Each row of a before or after table is a point. The points were changed in one or more steps. Then noise was added and the rows were shuffled. The steps act on columns, c1 being the first. Name the steps. A step turns or swaps two columns, mirrors them in a line or flattens them onto one, adds a multiple of one to another, or multiplies or shifts one. Angles are multiples of 10 degrees, from the lower column toward the higher: turns from -170 to 170, lines from 10 to 170 but not 90. Use the fewest steps. Two steps may share a column if one is a turn and the other turns, adds or multiplies; they go together, in the order done. Otherwise the lowest column goes first.

Before (11 x 2)
-0.05	-0.01
+0.45	+0.10
-0.72	-0.22
+0.32	+0.12
+0.36	+0.06
-0.34	+0.10
+0.21	+0.04
-0.08	-0.10
+0.25	-0.81
+0.45	+0.07
+0.42	-0.46
After (11 x 2)
+0.29	+0.25
-0.03	-0.04
-0.45	-0.63
+0.28	+0.36
-0.33	-0.14
+0.18	+0.29
+0.11	+0.17
+0.64	-0.08
+0.03	-0.13
+0.71	-0.48
+0.30	+0.33
Steps: turn c1 and c2 by 40 degrees

Before (10 x 4)
-0.66	-0.09	-0.38	+0.65
+0.20	-0.03	+0.47	-0.20
+0.07	-0.24	-0.13	+0.15
+0.39	-0.32	-0.26	-0.22
+0.11	-0.07	+0.54	-0.09
+0.19	+0.23	+0.56	-0.15
-0.02	+0.21	-0.23	+0.10
-0.03	-0.38	-0.43	+0.48
+0.21	-0.31	-0.05	+0.54
+0.06	-0.25	-0.04	-0.11
After (10 x 4)
-0.03	-0.92	-0.25	+0.16
+0.49	+0.28	-0.11	-0.21
+0.56	+0.11	+0.01	-0.14
+0.60	+0.35	-0.08	+0.07
-0.06	+0.01	-0.10	-0.34
-0.09	-0.31	-0.09	-0.11
-0.49	-0.94	+0.58	+0.47
-0.27	+0.01	-0.04	+0.29
-0.41	-0.87	-0.04	+0.02
-0.19	+0.12	-0.41	-0.48
Steps: turn c1 and c3 by -80 degrees; multiply c4 by 1.6; turn c2 and c4 by 60 degrees

Before (13 x 8)
+0.43	-0.35	+0.16	+0.14	-0.07	+0.14	+0.47	-0.22
+0.19	+0.25	-0.76	-0.47	+0.14	+0.10	-0.14	+0.04
+0.12	-0.11	-0.55	+0.20	+0.23	-0.01	-0.09	+0.19
+0.23	+0.08	-0.57	-0.71	-0.03	-0.50	-0.03	+0.11
-0.01	+0.31	+0.03	+0.02	+0.35	+0.30	+0.27	+0.02
-0.15	+0.68	+0.00	-0.27	-0.46	-0.43	+0.01	-0.56
+0.04	-0.03	-0.61	-0.37	-0.54	-0.40	-0.20	+0.07
+0.57	+0.12	-0.07	+0.12	-0.30	+0.12	+0.36	-0.45
-0.29	-0.21	-0.61	-0.67	+0.20	-0.23	-0.35	-0.16
+0.24	-0.02	-0.24	+0.09	-0.08	-0.03	+0.69	-0.15
+0.62	-0.36	+0.27	+0.13	-0.05	+0.36	+0.25	+0.24
+0.39	+0.31	+0.26	+0.45	+0.53	-0.02	+0.45	-0.01
+0.18	+0.13	-0.81	-0.53	+0.07	-0.49	-0.49	-0.29
After (13 x 8)
-0.03	-0.48	+0.56	+0.56	+0.18	+0.22	-0.43	-0.24
-0.45	+0.05	-0.17	+0.19	-0.15	-0.36	+0.46	-0.18
+0.03	+0.34	-0.13	+0.11	+0.33	+0.28	+0.22	+0.01
-0.71	+0.13	+0.18	+0.12	-0.27	+0.10	+0.37	-0.13
+0.01	-0.37	+0.78	+0.18	-0.29	+0.02	-0.39	-0.10
-0.26	-0.01	+0.25	+0.39	-0.03	-0.06	+0.58	-0.09
-0.25	+0.01	-0.44	-0.03	+0.41	+0.28	+0.63	-0.27
+0.09	-0.28	+0.49	+0.30	+0.38	-0.15	-0.70	+0.33
-0.07	+0.13	+0.66	+0.28	+0.39	+0.23	-0.37	-0.18
-0.33	-0.48	+0.75	+0.11	+0.36	+0.23	-0.70	+0.05
-0.31	-0.34	+0.16	+0.20	-0.42	+0.74	-0.21	+0.50
+0.06	-0.01	+0.44	-0.22	+0.47	-0.11	+0.07	-0.20
-0.19	+0.31	-0.22	+0.04	-0.15	-0.43	+0.25	-0.63
Steps: turn c1 and c8 by -130 degrees; mirror c2 and c6 in the line at 40 degrees; mirror c3 and c5 in the line at 100 degrees; mirror c4 and c7 in the line at 70 degrees

Before (9 x 12)
+0.38	+0.39	-0.58	-0.17	-0.37	-0.30	+0.24	+0.30	+0.26	-0.12	-0.43	-0.43
-0.16	+0.00	-0.45	-0.30	+0.19	-0.06	+0.06	-0.15	+0.24	-0.15	+0.44	+0.08
+0.37	+0.40	+0.11	-0.05	+0.04	+0.25	-0.15	-0.14	-0.48	-0.55	-0.20	+0.11
+0.04	-0.42	-0.63	+0.40	-0.48	+0.07	+0.39	+0.12	-0.21	-0.41	+0.37	+0.05
+0.60	-0.04	-0.32	+0.10	+0.24	-0.06	-0.47	+0.17	-0.18	-0.09	+0.06	-0.17
-0.03	+0.43	-0.01	+0.35	+0.37	-0.30	-0.34	-0.34	-0.29	+0.02	+0.32	-0.18
+0.39	+0.54	-0.26	-0.03	+0.48	-0.48	+0.04	+0.14	+0.28	-0.38	-0.20	+0.32
+0.32	+0.17	-0.22	-0.54	+0.07	-0.27	-0.25	-0.40	-0.06	-0.16	+0.20	+0.52
+0.03	-0.39	+0.03	-0.51	+0.43	-0.41	-0.02	+0.00	+0.20	-0.35	+0.40	+0.33
After (9 x 12)
+0.31	+0.02	-0.22	-0.58	+0.30	-0.70	-0.27	+0.06	-0.46	+0.19	+0.83	-0.31
+0.05	-0.59	-0.66	+0.43	+0.25	+0.21	+0.39	+0.00	+0.01	-0.01	+0.03	-0.23
-0.01	+0.12	-0.03	+0.39	+0.04	-0.59	-0.33	+0.09	+0.23	+0.23	+1.53	+0.00
+0.00	-0.60	-0.02	-0.53	-0.10	-0.20	-0.03	+0.39	-0.36	+0.56	+0.10	-0.02
+0.36	+0.52	-0.61	-0.17	+0.17	+0.32	+0.21	+0.50	+0.31	-0.12	-0.24	+0.36
+0.63	-0.10	-0.31	+0.13	+0.37	+0.18	-0.47	+0.11	+0.23	+0.26	+0.12	-0.01
+0.39	+0.43	+0.16	-0.11	+0.48	-0.12	-0.12	-0.26	+0.08	+0.43	+0.28	-0.39
-0.15	-0.26	-0.38	-0.28	-0.10	-0.30	+0.01	-0.08	-0.11	+0.25	+1.03	+0.08
+0.40	+0.51	-0.24	-0.04	-0.13	+0.01	+0.07	+0.55	-0.38	+0.62	+0.56	+0.03
Steps: turn c2 and c11 by 40 degrees; multiply c11 by 3; turn c5 and c10 by 140 degrees; add -1 times c7 to c5; multiply c8 by 1.6; turn c6 and c8 by -70 degrees; multiply c9 by 0.7; turn c9 and c12 by 120 degrees
